Each row of a before or after table is a point. The points were changed in one or more steps. Then noise was added and the rows were shuffled. The steps act on columns, c1 being the first. Name the steps. A step turns or swaps two columns, mirrors them in a line or flattens them onto one, adds a multiple of one to another, or multiplies or shifts one. Angles are multiples of 10 degrees, from the lower column toward the higher: turns from -170 to 170, lines from 10 to 170 but not 90. Use the fewest steps. Two steps may share a column if one is a turn and the other turns, adds or multiplies; they go together, in the order done. Otherwise the lowest column goes first.

Before:
[[ 79 -36]
 [ 82  -2]
 [-35 -55]
 [-24  41]
 [ 18 -17]
 [ -7  -2]
 [ -4  25]
 [ 10  27]
 [-14 -10]
 [ 64 -68]
 [ 36 -35]
 [ 37  55]]
After (12 x 2):
[[  6 -12]
 [ 19 -12]
 [ 70 -61]
 [ -5   9]
 [-17  11]
 [  2   7]
 [ 62 -54]
 [ 50 -32]
 [-36  25]
 [ -4   4]
 [  1  -1]
 [ 40 -32]]
Steps: flatten c1 and c2 onto the line at 140 degrees

Before (12 x 3):
[[ 96  29  48]
 [-25  41 -38]
 [-45   9 -11]
 [ 40 -53   7]
 [ -8 -18  41]
 [  9  27 -54]
 [-14  23  39]
 [-19   4 -48]
 [ -7 -58  26]
 [-19   6  35]
 [-93  34   6]
 [ 56  24  25]]
After, 12 rows:
[[ 13  29  27]
 [ 28  32  43]
 [-19  11 -27]
 [  5 -83  15]
 [ 15 -67  22]
 [-22  45 -36]
 [-24  32 -35]
 [-22   7 -43]
 [  9   8  19]
 [ 17 -28  26]
 [ 43  38  82]
 [-23  54 -42]]
Steps: flatten c1 and c3 onto the line at 60 degrees; multiply c2 by 1.3

Before:
[[  19   30    2  -30   13   49]
 [ -40   45  -32    0  -58  -79]
 [  -8    5   51  -24  -24   17]
 [ -12  -77   50  -85  -10   25]
 [  23   41  -30  -19  -10   -9]
 [  27   10 -108   22   57  -27]
 [   2   28   34  -67  -12  -19]
 [  51  -39   16    4   39   17]
 [  -1   -4  -33    8   21   10]
 [  -9   14   47  -10   46   21]]
After, 10 rows:
[[  73   28   96   34   14  -20]
 [ -27  -22   32   -1   48  -15]
 [  49  -42    1   19   35   26]
 [   3    3  -11  -30   20   12]
 [ -16    3   17   44   40   28]
 [ -37  -27   12  -29  -12   -4]
 [ -51   33   -5  -30  -95   -9]
 [ -28   -6   72   22  -18   -2]
 [  -7    6   33   46    1  -28]
 [  -6  -26  -40 -104    2   64]]
Steps: mirror c1 and c2 in the line at 140 degrees; turn c3 and c4 by 80 degrees; mirror c5 and c6 in the line at 30 degrees

Before (10 x 8):
[[-19  31 -44  26  -2  15   3 -21]
 [ 42  39  41  -3  42  40   3 -17]
 [ -7  19 -18 -19 -26  14 -32  31]
 [ 10  33 -42  44  57  20  50  28]
 [-24  11 -39 -19 -51 -57 -27  51]
 [-21 -28  30  42  29  16  14 -24]
 [ 55 -17   9  47  61  -8 -54  15]
 [ 30   9 -56   6 -32  -5  24 -27]
 [-35 -32 -76 -16  -9 -13  17 -15]
 [-11  69 -25   9  65 -73 -44  82]]
After:
[[-21 -27  31  54  37 -26  13  17]
 [-19  33 -44  33  -2 -22   5  15]
 [-22  10 -40 -24 -66  52 -26 -55]
 [-35 -32 -77 -22 -11 -15  17 -14]
 [-11  69 -25  12  85  82 -44 -74]
 [ 11  33 -42  56  75  27  50  21]
 [ 56 -17   9  60  80  16 -52  -9]
 [ 41  39  42  -3  54 -16   2  40]
 [ 30   9 -56   9 -41 -27  24  -5]
 [ -8  20 -19 -23 -34  29 -31  14]]
Steps: multiply c4 by 1.3; multiply c5 by 1.3; swap c6 and c8

Before (10 x 11):
[[ -3 -29  15  13  -3  -9   5  -8   7  -2  26]
 [-11 -13  -3   7  23  -4   4   0  11 -19  20]
 [ 27 -12 -18 -35  23  -1 -11 -22  -8  -2  18]
 [ 24   9   3 -37  12 -10 -24  -8 -12  -8  -9]
 [ 22  24 -23  -3  -3  -7 -16  22 -35  20 -11]
 [ -9 -21  -1  11  -5  23   4   5   4  -5   3]
 [ 16 -11   7 -18  38   0 -16 -16 -18   6   2]
 [ -7  -7   2   8  10   2   4 -36   5  -9  13]
 [  2   4 -31 -14  -3 -17 -35  12 -29  21 -22]
 [-29 -21   6   3  -4   4  30   2 -11  -9  17]]
After, 10 rows:
[[  -5    5    6  -18   39   16   65  -16    9  -10    1]
 [  14   21  -32  -15   -3   34   95   11    0    4  -23]
 [ -19   -4  -18  -35   23    8   70  -22    2  -12   18]
 [   1   -3   15   13   -2   -2  -17   -8  -10  -28   26]
 [ -11   20  -22   -3   -2   35   74   22   11   24  -12]
 [  -9   -8    4  -37   11   15  100   -9   -3    9   -9]
 [   3   -9    3    8    9   -5  -20  -36    0   -7   13]
 [   8  -18   -3    7   22   -8  -27    0   -9  -14   20]
 [  10   -9    6    3   -4    8 -122    2    9  -21   17]
 [   5   -6   -1   11   -6  -14  -24    5   18  -21    2]]
Steps: turn c1 and c7 by 150 degrees; multiply c7 by 3; swap c2 and c10; turn c6 and c9 by 120 degrees

Before (14 x 14):
[[-51 -21 -33  23  29   5 -12 -56 -51 -12  13  39  15 -19]
 [-17 -53   8  12 -27  23 -32 -44  25 -23  10 -10   6  34]
 [-23 -19  -9 -33 -24 -40  33   1  14  25  13  44  54 -22]
 [ -9 -35 -23   4  38 -46  10 -51  11   0  -3 -31  38  49]
 [ 36 -12 -22  43  -8 -52   7 -24 -15 -38 -31  16 -11  10]
 [ 24  20  10  30   0  20  43 -17  11 -44 -28   7  27  22]
 [ 33 -17 -13  23  -7  21  10 -43 -20  29 -34  28 -21  29]
 [ 10   7 -29  39  15  10   4 -31  -7 -59  18 -41  51 -22]
 [  3 -22 -38 -11  11  15  37  26  11 -20  48  35 -13  43]
 [ 27   2  14  40  25  29  32  16  38  18 -20  10 -15  22]
 [  9 -14  37 -28  26  16  37  18   5   4   8  23  34 -38]
 [-39  -3 -20 -43  -7 -36 -25  17 -10 -47  -1 -42  -1 -37]
 [-16  -8  31  32  -1  18 -35  -4 -46  14  -2 -18 -32  19]
 [ 31  22  -5  13  41 -40 -38 -11  16  14  -1  23  13  49]]
After:
[[  37  -18  -20   10  -43  -35    6  -25   -3  -27  -31   15  -11   10]
 [  -9  -25  -22   26   15 -101   11  -49   23    1   -4  -28   40   47]
 [   9    5  -30   22  -27  -68    5  -34   -9  -42   18  -40   52  -23]
 [  31   25   -3   28   11  -60  -40  -11   -2   10    1   24   11   48]
 [ -17  -37    9  -10  -26   15  -32  -44   43  -17   10  -12    6   36]
 [  33  -22  -13    4  -24   49   10  -42   -5   19  -34   30  -21   30]
 [ -51  -35  -31   23   -8  -18  -11  -56  -20  -10   13   40   16  -19]
 [  24   22    8   10  -25  -21   40  -16   -3  -31  -28    6   27   20]
 [   3  -14  -37    3   17   34   38   25   19  -13   47   33  -12   43]
 [ -39   -5  -19  -18   31  -33  -25   17   -5  -32   -2  -42   -2  -38]
 [ -17  -21   29   10  -27   68  -36   -4  -23   10   -2  -18  -30   19]
 [ -23  -12   -8  -28   15 -122   34    0   16   19   15   43   55  -21]
 [  11  -11   38    6   37  -35   36   18   10    1    9   23   34  -36]
 [  27   13   13   29  -21   50   34   16   19   11  -20   11  -16   23]]
Steps: multiply c9 by 0.7; turn c2 and c9 by -30 degrees; turn c4 and c5 by -60 degrees; multiply c4 by 0.7; add -1.5 times c13 to c6; multiply c10 by 0.7

Before (14 x 18):
[[-17  38 -30  -5  28  -3  30  23  -6 -19   2  27  15  21   5   8  28  17]
 [ 11  53  -7 -27  17  16 -15 -20   6   1 -32  10  11 -21  29 -26   2  31]
 [  6  -6  -3  14 -18  23 -24 -11  23   2 -18  20 -19  11 -18  36  -3 -19]
 [ 30   6   6   4  20  -3 -25  24   4 -13  -8 -19 -25 -11 -10   7 -13  14]
 [ 20   3  10  -4   1  36 -19  25 -12  20 -32   9 -35 -24 -13 -13   1 -22]
 [-22  38  -3 -24 -25   5  28  21 -12 -22   5  12 -12   7 -19 -19  14  -8]
 [-30  -6   8   3  11  16 -22 -30 -20   4 -43  -3  15  23  29 -16  19  -3]
 [-19  53 -29  30  12  18 -16  -1  16   5 -36  31 -31 -14 -23 -17 -31 -21]
 [ -4  -7  21  22  -5  29  14 -29  17  -9 -35  -6 -17  15 -20  23  16  34]
 [ 25 -11   6 -28  19  -3  22 -21 -18  15  -2 -18  24 -10  32 -10 -15  30]
 [-30  24 -13 -21 -10  -8  -9   9 -38  13 -24  34   3  -6  -4 -11  26  10]
 [ 24  22  -3  28  -8  15  13 -15 -32  30 -33  -9  14  14   6 -11  26   1]
 [-17  48 -25  21  17  27  -5  13  17  26   2 -14 -19  10 -17  14 -23 -15]
 [ 22  -7 -34  15 -29  31  15 -21   8  -2   5  -4 -28 -15  11  22  20  35]]
After (14 x 18):
[[   9 -118   -9  -28   16   14  -19   31  -10    3  -28  -54    4  -19
    29   -3    5   35]
 [ -18 -117  -25   20   19   28   -6  -20   26   21   -5  -24    5   12
   -14    2  -23  -14]
 [  21   18    8  -30   16   -1   20   19  -29   10   -3   24   -3   -9
    34    6  -16   32]
 [  25   16  -35   14  -28   30   12    2   27    4    5   12   -2  -17
     8   30   24   32]
 [ -20 -111  -30   30   12   19  -17   12   30    4  -37  -72   -1  -15
   -20  -12  -30  -22]
 [  -4   20   19   20   -6   30   13   10   23  -11  -36    9    5   15
   -21   35   15   38]
 [ -25  -81   -7  -23  -25    5   28   -5   11  -15    2  -48   -8    9
   -22  -29   14  -12]
 [ -29  -47  -17  -20   -8   -7   -7    1  -18    7  -27  -51  -18   -1
    -4  -15   27    9]
 [ -16  -81  -31   -4   27   -2   29  -23  -16  -13    3  -60    4   22
     3   -7   28   16]
 [   6   21   -2   16  -15   23  -25  -15   30    1  -22  -18    4    9
   -20   35   -3  -19]
 [  26  -55   -3   26   -5   14    8   18  -24   19  -31  -13   -9   13
     1    2   24    1]
 [  36  -22    7    5   19   -2  -22  -24   28  -13   -6   13    2  -12
    -9   -9  -19   20]
 [  17   -6   13   -2    3   32  -19   -7   29   15  -32  -12   -9  -22
   -14  -30    1  -23]
 [ -32   13    7    4    9   19  -24   31  -21    6  -44    9   -6   20
    31    8   20   -2]]
Steps: multiply c2 by 2.5; turn c2 and c12 by -160 degrees; mirror c8 and c16 in the line at 110 degrees; turn c9 and c13 by 70 degrees; multiply c13 by 0.4; multiply c10 by 0.7
